Each wall is flat, endless, passes through zero and stands at right angles to its row. A trip goes straight from one point to another. Which walls does it cross, in order?
(in the rows, 128 means zero)

Walls:
(1): [131  80 102]
(2): [ 84 150 159]
(3): [139  99 108]
(4): [ 56  98 108]
Trips:
[105 133 146] to [170 145 129] -> 4, 2
[117 100 158] to [145 203 141] -> 3, 1, 4
[147 131 108] to [122 137  86] -> 4
[108 179 148] to [167 167 129] -> 2
[153 161 175] to [112 120 128] -> 4, 1, 3
[ 66  14 114] to [131 140 140] -> 2, 3, 1, 4
[233  78 162] to [ 91 164 124] -> 1, 3, 2, 4

Walls:
(1): [131 114 190 134 111 142 129 164 140 130  87 160]
(2): [ 58 140 128 163 120 248 149 119 103 121  79 104]
(3): [149  97 160  85 118 127 177 180 113  92 113 128]
(4): [216 148 130 171 102 114 140 159 115 170 155 164]
Trips:
[115 192 119 141  71 183 150  62 105 101 129  87] to [123 205 119 120  88  97 146 125  92 122 138 121] -> 4, 2
[127 150  73 140 108  92 148 115 190 115 184 108] to [198 110 134  97 129 115 160  74 173 137 132 125] -> 3
[189 118 246 103 129 137  76 111 116 168  96 135] to [170 105 127 126 113 142 109 134  84  90 104 182] -> none
[ 93 149 137 110 134 137 106  98 109 137 222 126] to [137 134 164 144 116  72 185 106  92 156 187 162] -> 4, 3

Walls:
(1): [ 51 179 143 135 114 159  89 168 156  99 159 146  55  66 120 107 171 118
 107 108 169  99 127  87 138  84 146 140 134 126 124 124 128 127 204 155
 182  76 113 147 174 130 139 119  77 132 117 127]
(2): [150 117 138  82 181 176 157 144 173  83 161 162 152 111 126 119 148 142
 115 168 129 186 109  92  97  70 140  93 180 249 132 145 120 187 126 131
  75  88 170 148  51 109 124 144 100 191 155 132]
(3): [184 155 164  11 132 186 139 121 153 135 132 166 121 201 108 136 166 161
 115 162  98  72  94 122 175 176 187  86  93 181 125 154 116 150 130 132
 131 127 149 132 131 105 128 137 157 155 109 122]
Trips:
[160  91  97  54  95 171 128 101 132 101  84 131  94 114 156 145 156 118
  49 122 116 169 135 136 114 114 159 102 121 173 137 189  93 118 113  87
 118 167 124 108 115 128 114 109 119 152  57  95] to [114 106  87 191 160 166 179 156 108 116 148 159 111 166  80 136 121  91
 110 141 175 123 148 139 128 124 117 143 170 130 147 172  77 102 145 123
 111  94 120 132 122 154 108 127  64 135 187 159] -> 1, 3
[103 120 108 127 107 136 113 131 118  95 112 133 146 102 140  91 161  41
 175  90 117 175  99 157 152 150 125  64 151  95  99  78 107 156 116 120
 136 148  46 101 104 123 166 135  90 135 161  62] to [ 97 128 104 170 107  96  70 137  54 136  98  60 132 136 147  65  22 140
 166 118  80 159 144 107 102 127 154 151  70 165 136 115  74 146 126 201
 130  48 162 135 175 151 164 168 113 150 144 100] -> none
[123 152 147 121 101 184 154 144 128 132 147 160 121 189 137  91  98 100
 136 142 209 116 149  87 116 116 161 150 142 170 154 146  99 160 130 109
  87 197 165 124  66 114 105 118 133 122 125 194] to [ 94 177 107 130 128 118 112 181 120 100 127 167 145 116 125  85 133 119
  72 102 125 165 135  81 136  81 141 183 100 134 184  84 152 186 149  50
 165 130  65 133 116  65  79 186 152 157 121 104] -> 1, 3
[120 129 152  64  67  96 152 115 124  93 143  70 139 114  86 158  83 106
 119 141 191  53 144  97 227 173  74 149 128 136 123  79 127 133 134  99
 144 137  45 125 180 185 120 172 171 111  95 148] to [155 206  67  74 128 123  41 138 175 100 179 177 105 126 119  79 147 156
 132 127 137  82 148 167 137 135 222 176 146 147 110 136  93  92 104 112
  81 129 167 144 130  80 115 140  66 235 153 192] -> 2
[146 116 120  98  66  98  64 124 110 175 144 114 108 148 179 127 132 115
 147  80 187 141 139 169 104  89 158 151 124  89 120 152 126 127  81  69
  95  99 187 202 169  84 126  88 145 156 142 113] to [146  77 159 146 159 137 103 107 131 117 137 163  76 104 128  75 182 128
  72  79 147 165 142 135  88  97  78 165  86 112 111 100 116  87 158  85
 140  78  83 138 155 156  84 181  85 163  70 129] -> 1
[187 136 119 120 134 123 128  72 170  92 155 106 135 122 129 109 146 120
 134 164 102 147 140 107  98 155 162 139  99 162 133 106 102 128 108 143
 180 173 122 126  94 128 126 140 170 192 176 130] to [ 90 117 167 156  57 153  88  75 149 126 166 183 121 164 115 165 108 127
 157 146 158 115 125  82 132 134 100 138 124 129 122 145 150  59 156  95
 128 136  86  59 101 166 182 182 151 137 136 139] -> 2, 1, 3
[101 106  76 162 190 108 115 115 110  89 138  88  75 140 104 132 171 152
  96  79 133 107 118 173 124 138 163 133 136 107 174  89  98 140 168 114
 133 115 102 124 144 137  93 147  78 155 219 202] to [124 139 118 122 125 177 133 103 122 137 108  63 120 157 160 134  95 163
 154 221 109  16 135 119  70 110 105 151 108  74  93  94 129 113 200 110
 118  82 104 154 175 118 138  98 120 163 144 119] -> 3
[153  75 128 109 166  99 150 124 117  79 151 143 141 116  76  91 148 147
 184 108 107 153 134  76 141 169 149 152 158 123 103  92 112 117 138 101
  49 148  91 112 117 156 118 163  79 135  58 120] to [ 83 180  63 137  89 124  97 121 170 187  86 171 134  98 144 146 157  99
 112 140 171 114 210 141 153  78 128 183 158 125 152 143 114 130 107 130
  93 100 159 127 171  62 178  78 124 139 134 173] -> 1, 2
[146 126 153 115 132 146 101 165 151 169  95 126 128 135 171 130 165 105
  89 181 110 139 180 150 106 130 132  78 135 157  93 146 117  79 104 175
 113 120 132 115 100 158 159 133 129 135 119 166] to [ 82 105  98  96 102 161  81 112 117 153 180 147 140 100 176 166 120 203
 104 128 138  22 121 117 162 170 150 170  71 102  83 160 108 128 131 125
 179  97 153 181 111  79 143 151  91 116 117 184] -> 1, 2

Walls:
(1): [130 165 135 124 173  80 136 108 146 138 191  99 132 117 125 155 140 137
  95  63 156 167 121 142  86  94 104 110 135 135 131  99 120 124 138 113
 110 150 103 168 169  80 170 125  97 112 105 132]
(2): [ 84 161 123  96 154 130  81 108 109 100 143 199 168 163 149 123 107 142
 185  99 146 198 130 120  80 108 143 140 151 203 102 189 175 118 193 103
 107  97 159 104 134 160  89 107 162 123 159  89]
(3): [173  58 139  84 110  54 124  98 147 112  67 146 172 125 116 152 133 148
  82 111 150 119 170 138 147 160  98 202 181 180  91 162 123  64 106  67
  80 142 100 136 178  68  80  81 112 225  91 122]
(4): [169  96 176 176 131 141 142 127  43  87 127  93 164 124 111 127 172 110
 180  99 181  60 156  67 136 133 150  62 123 118 138 136 104 165  99 227
  65 138 107  91  70 160 110 134 182 161 144 103]
(5): [105 159 128  40 190  75 152 129 185 178 129 149 118 100 122 106 182 138
 169 108  98 106 108  65 197 157 164 155  56 133 124  40 108 117 192 134
 174  85  80 103 121 167 138 147 190 204  87 171]
(6): [114 153 163 178 139 163 139 114 168  98 141  84 127 159 179 138 114 182
 138 132 184 218 113  83 108  87  58 107  84  78  65 143 118 104 137  87
 150 141 140  72 127 177 143 124  64 123 155 134]
Trips:
[176 141 127 181 111 155 160  84 104 136 143 100 110 138 177 161 131 108
  64 116 126 142 143  71 102  73  50 110  82 106 114 179 181 131 147 163
 143  92  99 185 101 100 173  89 112  83  74 124] to [109 133 179 129  50 104 213 145 136 192  88 145  63 141 141 196  75 130
  63 139 141 147  88 132  86 211 192 125 137  88 133 109 138 173  92 124
 120 112 123 139  92 144  78 159 142  64 173 151] -> 4, 1, 6
[ 48 103  82 125 147 125 163 134 141 139 113  84 104 114 103 143 140 186
  81 138 121  97 194 135 114  74 119 167 113 121 129 109 144 136 162 168
 158 179 182  58  46 112 131 125 180 120 139 174] to [168 129 144 113 134 113 138  81 182 127  96 131  69  70 193 132  67 189
 105 132  93 153 110 203  97 109  58  53 150 122 116 176 129 112 111  98
 105 108  92 125 126 148 103  98  88 150 159  92] -> 4, 5, 3, 1, 2
[121 124  75 130 145 116 216 122 131 146 168 101 160  86 201 114 169 128
  91 180 133  87 216  82 198 121 121 217 104 102 112 138 127 161 138 104
 142 130  74 135 135  81 137 136  44 150  99 148] to [185  64  86  48 184 172  74 116  92 155 145 152 107 153 126 126  80 121
 127  88  85  67 114 104 109 115 126  77 202 149  55 173 169 142 136  78
 149 112 148 161 118  45 153 127 122 173 144 117] -> 6, 5, 2
[ 81 181 132 105  97  96 100  84 118  91  25 130 196 122 173  83 126 181
  66 122 192 150  74 190  75 102 182 189  67 105  87  78 164 121 118 227
  83 189  91  86 183 139 147 177 125 146 138 113] to [119  64 141 159 115 103 101 138 132 129 124 171 185 146 104 176  96 101
 162  55 114 172  96 117 182 152  78  72 162 105 140 166 162  71 153 135
  71 125 114 150 186 152 153 199  91 145 151 122] -> 5
[135 153 126 155 189 120 169 116 162 118  95 119 136 143 140 153 103 150
 119 149 131 121 142 161 115 144  81  62 120  58 165 180 170 156 160 151
 116 202  59 106  97 111 167 196 128 130 107 106] to [127 148 151  99 112 118 143 160 186 115  73 154 127 127 110 135 154  88
 103 191 102 145  67 120  92 175 175 248 122 170  90 147 205  83 140  96
 112 203 178  86  69  96  92 180 118 117 158  43] -> 4, 1, 3, 2, 6
